Rows are points. To make a cloud, some directions were put in groups of two or more. Within a group, all points are equally far from the middle, so they leave a hole (a ring in 2 directions, a hollow ball in 3). The other directions are filled evenly. Then the cloud was stretched, turned, moved and blurred a little. How many holes are there, and how many directions does each take, smallest first?

Cloud:
[[ 0.16  0.50 -0.09]
 [-0.16 -0.02  0.23]
 [ 0.09  0.62 -0.17]
 [ 0.07  0.46  0.18]
 [ 0.03 -0.35 -0.41]
 [ 0.03  0.46 -0.23]
 [ 0.31  0.03  0.14]
 [ 0.31 -0.23 -0.16]
 [ 0.03  0.36  0.06]
 [ 0.34 -0.45  0.27]
 [ 0.02  0.45 -0.04]
 [-0.10  0.52 -0.10]
 [ 0.18  0.24  0.07]
 [ 0.03  0.27  0.48]
 [ 0.33 -0.24  0.13]
 [-0.02 -0.01 -0.02]
 [-0.20  0.37  0.49]
 [-0.10  0.51 -0.24]
 [-0.28  0.41  0.14]]
Holes: 0

Cloud:
[[ 0.04 -0.41  0.26 -0.11]
 [ 0.56  0.13  0.03 -0.15]
 [-0.23 -0.13 -0.33 -0.27]
 [ 0.32  0.36  0.16 -0.22]
 [ 0.13  0.32  0.33  0.52]
 [ 0.46  0.10  0.02 -0.30]
 [ 0.25  0.43  0.30 -0.12]
 [-0.03  0.56 -0.10  0.27]
 [ 0.46  0.24  0.04 -0.22]
 [-0.12 -0.46 -0.04  0.05]
 [-0.36 -0.22  0.15  0.08]
 [ 0.01  0.61  0.07  0.29]
 [-0.49  0.25 -0.08  0.23]
 [-0.09  0.04  0.32 -0.29]
 [-0.01  0.04  0.01 -0.44]
 [-0.48  0.00  0.03 -0.07]
 [-0.05 -0.10 -0.10  0.48]
 [-0.06  0.49  0.23  0.46]
 [ 0.02  0.61  0.04  0.28]
 [-0.25 -0.26 -0.01  0.31]
 [ 0.05 -0.43 -0.20 -0.24]
 [-0.02  0.25  0.22  0.57]
 [ 0.52 -0.09  0.04 -0.27]
 [-0.47  0.21 -0.23  0.09]
 [-0.12  0.05  0.07 -0.40]
 [ 0.25  0.34  0.43  0.42]
 [-0.16 -0.43  0.00  0.07]
 [-0.05 -0.49  0.04 -0.04]
 [-0.12 -0.43 -0.12  0.09]]
Holes: 2 (2, 2)

Cloud (54 x 6):
[[-0.01 -0.16  0.28  0.25  0.49 -0.05]
 [-0.28  0.26  0.16  0.42 -0.35 -0.29]
 [-0.14 -0.13 -0.19 -0.19  0.44  0.27]
 [ 0.18  0.00 -0.39 -0.26 -0.26 -0.18]
 [-0.08  0.02 -0.30  0.11  0.54  0.28]
 [-0.34 -0.08  0.22  0.18  0.18 -0.40]
 [-0.17 -0.13 -0.35  0.13 -0.35  0.01]
 [ 0.45 -0.49 -0.08 -0.31  0.10  0.24]
 [ 0.27  0.16 -0.20  0.02  0.29 -0.33]
 [-0.01  0.27  0.20 -0.03  0.34 -0.26]
 [ 0.43  0.17  0.12  0.24  0.29  0.44]
 [ 0.22  0.46  0.12 -0.10  0.27  0.41]
 [ 0.19 -0.56 -0.02  0.09  0.03  0.34]
 [-0.02 -0.17 -0.18  0.23  0.27 -0.47]
 [ 0.05  0.04 -0.61  0.09  0.31  0.17]
 [-0.09 -0.06  0.06  0.69 -0.15  0.08]
 [-0.08  0.03 -0.63  0.15  0.18  0.01]
 [-0.26 -0.57 -0.06  0.02  0.04 -0.13]
 [ 0.16 -0.45 -0.31 -0.24 -0.18 -0.18]
 [ 0.13 -0.15 -0.45  0.57 -0.20 -0.07]
 [ 0.08  0.01 -0.23 -0.42  0.27  0.29]
 [ 0.00 -0.46  0.40 -0.21 -0.19 -0.16]
 [ 0.53 -0.54  0.04 -0.06 -0.24  0.13]
 [-0.17  0.35 -0.14 -0.18  0.24  0.32]
 [ 0.24  0.28 -0.10  0.50  0.36  0.27]
 [ 0.40 -0.07 -0.04  0.62 -0.23 -0.22]
 [ 0.64 -0.19 -0.30  0.14  0.16 -0.17]
 [ 0.47 -0.32 -0.17  0.23 -0.47 -0.09]
 [ 0.21  0.18  0.04  0.19 -0.30  0.42]
 [ 0.05 -0.38 -0.15  0.48 -0.17  0.18]
 [ 0.01 -0.39 -0.30  0.14 -0.25  0.20]
 [-0.09  0.10  0.37  0.38  0.14  0.32]
 [ 0.41 -0.23 -0.33  0.51  0.06  0.22]
 [ 0.13  0.48 -0.38  0.03 -0.08 -0.12]
 [ 0.09 -0.15 -0.37  0.58  0.34  0.08]
 [-0.13 -0.57 -0.22  0.37 -0.01 -0.11]
 [ 0.01  0.13 -0.17 -0.31  0.39 -0.09]
 [ 0.06  0.62  0.04 -0.12 -0.01 -0.06]
 [-0.32  0.24 -0.40  0.08  0.24 -0.07]
 [-0.20 -0.19  0.39  0.49 -0.21 -0.03]
 [ 0.19  0.27  0.06 -0.40  0.31  0.31]
 [-0.17 -0.17 -0.16  0.32  0.14  0.37]
 [ 0.50  0.09 -0.43 -0.03  0.37  0.24]
 [ 0.14  0.16 -0.19  0.22 -0.30 -0.50]
 [ 0.07 -0.13  0.29  0.17 -0.40  0.29]
 [-0.49 -0.09  0.17  0.23 -0.19 -0.02]
 [ 0.23  0.55  0.37  0.18 -0.11  0.03]
 [ 0.33 -0.09  0.29  0.38  0.36  0.15]
 [ 0.05  0.42  0.41  0.29 -0.34 -0.06]
 [ 0.43  0.49  0.04  0.11  0.29  0.12]
 [ 0.34  0.38  0.11  0.27 -0.40  0.15]
 [-0.21 -0.22 -0.10  0.10 -0.11  0.33]
 [ 0.18  0.05 -0.63  0.37  0.20 -0.11]
 [ 0.27  0.22 -0.06 -0.41  0.18  0.40]]
Holes: 1 (6)
